Every row gives one point. To make a cloud, some directions were put in groups of two or more. Within a group, all points are equally far from the middle, so they leave a hole (a ring in 2 directions, a hollow ball in 3). The other directions are filled evenly. Then the cloud was stretched, turned, moved and blurred a little. Count the holes, and give their numbers of directions, smallest first.
(in the rows, 128 means zero)

Cloud (22 x 3)
[[118 137  80]
 [116 166  90]
 [ 65 169 125]
 [105 150  68]
 [ 87 172 142]
 [ 98 122 134]
 [148 113 164]
 [108 159  81]
 [131 151 176]
 [109 128 181]
 [177  94 133]
 [ 76 143 120]
 [101 102 122]
 [121 154  68]
 [ 88 108 118]
 [139 186  93]
 [104 142 134]
 [171 159 157]
 [130  67 141]
 [156  83  66]
 [ 96 110 152]
 [ 84 108 137]]
Holes: 0

Cloud (29 x 4)
[[ 62 115 123 131]
 [ 74 113  87 139]
 [118 135  88 178]
 [130 135  89 179]
 [123 183 111 164]
 [155 105  69 135]
 [ 74 101 117 150]
 [138  73 123 148]
 [142  98  81 156]
 [150 105 123  63]
 [162 130 105  67]
 [142 150 166 156]
 [163  96 133 160]
 [ 95 126 132 177]
 [125  81 146 151]
 [170 143 151  87]
 [167 107 127 165]
 [133 188 103 153]
 [143 119  60 135]
 [152 165  75 146]
 [124 156 115  68]
 [114 181 112 166]
 [107 162 141 172]
 [ 69 120 117  93]
 [ 76 120  77 122]
 [129  83 125 160]
 [164 110  72 136]
 [139  86 149 153]
 [132  77 127  79]]
Holes: 1 (4)

Cloud (27 x 4)
[[123 119 157  70]
 [186 105 107  64]
 [133 118 107 113]
 [158  68 151  77]
 [151  98  86 119]
 [172 117  79 146]
 [162 107 136 118]
 [136 104  73 125]
 [129 123  73  82]
 [154 160 131 148]
 [187  90 174 104]
 [182  87 124 147]
 [201 132 159 126]
 [118 102 111 142]
 [ 97 124  79  59]
 [ 92 111 159 123]
 [131 109  79 108]
 [176  91 105 171]
 [127 124 179 137]
 [191 127 171 110]
 [ 71 131  84 121]
 [110 129  86 129]
 [161  78 113  62]
 [126 152 100 129]
 [128  83 151 123]
 [164 108 130 171]
 [120 145 157 104]]
Holes: 0

Cloud (29 x 4)
[[141  91  90  84]
 [124  99  59 130]
 [139 124  66 150]
 [173  95 123 175]
 [106 111 101 174]
 [137 149 148 144]
 [137 140  72 116]
 [105 125 112  86]
 [171  80  86 155]
 [122  75 168 141]
 [140 106  64 150]
 [117  71 158 149]
 [158  73  76 127]
 [167  91  74 149]
 [147  60 153 133]
 [184 123 128 132]
 [137  85 124  82]
 [106 143 109 159]
 [169 120 125  96]
 [167 121  81 154]
 [176 127  86 128]
 [150  92  72 100]
 [103 143 105 157]
 [123  86  92 172]
 [ 78 108 131 116]
 [131 116 180 135]
 [ 87 118 103 156]
 [125  72  76 133]
 [176  86 108 100]]
Holes: 1 (4)

Cloud (49 x 6)
[[144 122  95 131 150 191]
 [ 77 153 141 145  79 160]
 [175 132 145 142  95 129]
 [141 162 140  89 171  97]
 [ 84 190  98 147 129  93]
 [140 171 104 186 141 116]
 [121 138 119 180  92 111]
 [ 86  93 146 123 156 115]
 [ 79 132 163 157  83 118]
 [140 137 161 172  88 111]
 [136 123 151 159  64 122]
 [113 180 158  80  91 127]
 [ 99 144 167 149 113 149]
 [ 85 161 158  96 144  81]
 [156 184 154 105  81  81]
 [ 59 202 132 122 121 136]
 [132 203  80 120  78  96]
 [151 183 116 105 141 168]
 [105 189  80 129 191 117]
 [152 169  99 138 129  80]
 [ 81 155 119 161 155 167]
 [156 179 124 167 112 110]
 [ 73 119 139 144  93 114]
 [ 84 157  60 127  85 124]
 [114 130 106  96 136 156]
 [123 184 106  83 103 143]
 [120  92 165 132 155 146]
 [136 176 149 152 139 168]
 [145 190 125 158 129  97]
 [ 91 135 117 165 101 154]
 [ 87 171  77 116 152 107]
 [130 212  98  90  76 129]
 [187 118 104 128 161  80]
 [132 119  69 151 109 135]
 [113 161 129 175 173 112]
 [ 96 134 146 123  99 160]
 [100  83 134 110 162 120]
 [ 88 185 134 160 158 137]
 [157 138  68 151 152  97]
 [147 146  87 121 136  77]
 [159 147  86 194 152 148]
 [ 97 176 121  80 125 116]
 [ 87 167 157 162 124 128]
 [116 179  92 163  97  87]
 [ 71 203  97  90  89 110]
 [126 133  89 182 120 121]
 [128  84 144 161 157 144]
 [175 141 144 148  85  96]
 [143 160 126 188 163 152]]
Holes: 1 (4)

Cloud (50 x 6)
[[164 178 186 110 127 132]
 [116 193 121 116 166 180]
 [ 78 103 120 145 123 197]
 [117 186 124  85 120 176]
 [ 76 104 118  82 125 118]
 [187 139 106 130 131  98]
 [ 92 140 138  67 104 116]
 [129  97 169 105 130  80]
 [179 110 171 122 125 176]
 [176 130 111 156  91 152]
 [142  99  79  82 138 136]
 [140  69 150  99  92 126]
 [138 101 147 163 102 197]
 [136 126 164 134 139  68]
 [138 182 123 103 194 137]
 [142  93 129 141  78 182]
 [ 80 165 142  88 159 144]
 [121  83 163 117  72 139]
 [104 119 148  70 119  94]
 [133 103 189 175 114 127]
 [131 107 167 118 135  72]
 [164 134  74 128 112 118]
 [175  94 135 157 160 128]
 [112  73 116 128  78 124]
 [ 95 103 128 181 144 179]
 [140 155 174 112  80 114]
 [134 180 177 145 107 152]
 [127 196 162 130 166 165]
 [ 91 176 144  87 120 161]
 [ 97 162 157 142  89 159]
 [144 144 200 153 128 105]
 [165 180 186 121 134 137]
 [119  78 133 112 150  95]
 [111 100 151 125 192 171]
 [144  88 197 117 138 149]
 [ 81 112 133  74 141 117]
 [117 101 136 133 119  73]
 [153 152 127 117  89  78]
 [109 182 107  78 114 163]
 [180 125 123 123  78 151]
 [111 104 171  78 135 106]
 [161  84 175 161 149 135]
 [170 151 152 131 117 194]
 [126 173 105 126  76 140]
 [131 162 191  93 154 115]
 [104 100 161 151  87 182]
 [ 82 122 130 146 177 124]
 [156  84 179 114 106 161]
 [ 65 136 121 145 156 147]
 [164  89 178 164 141 151]]
Holes: 2 (2, 4)
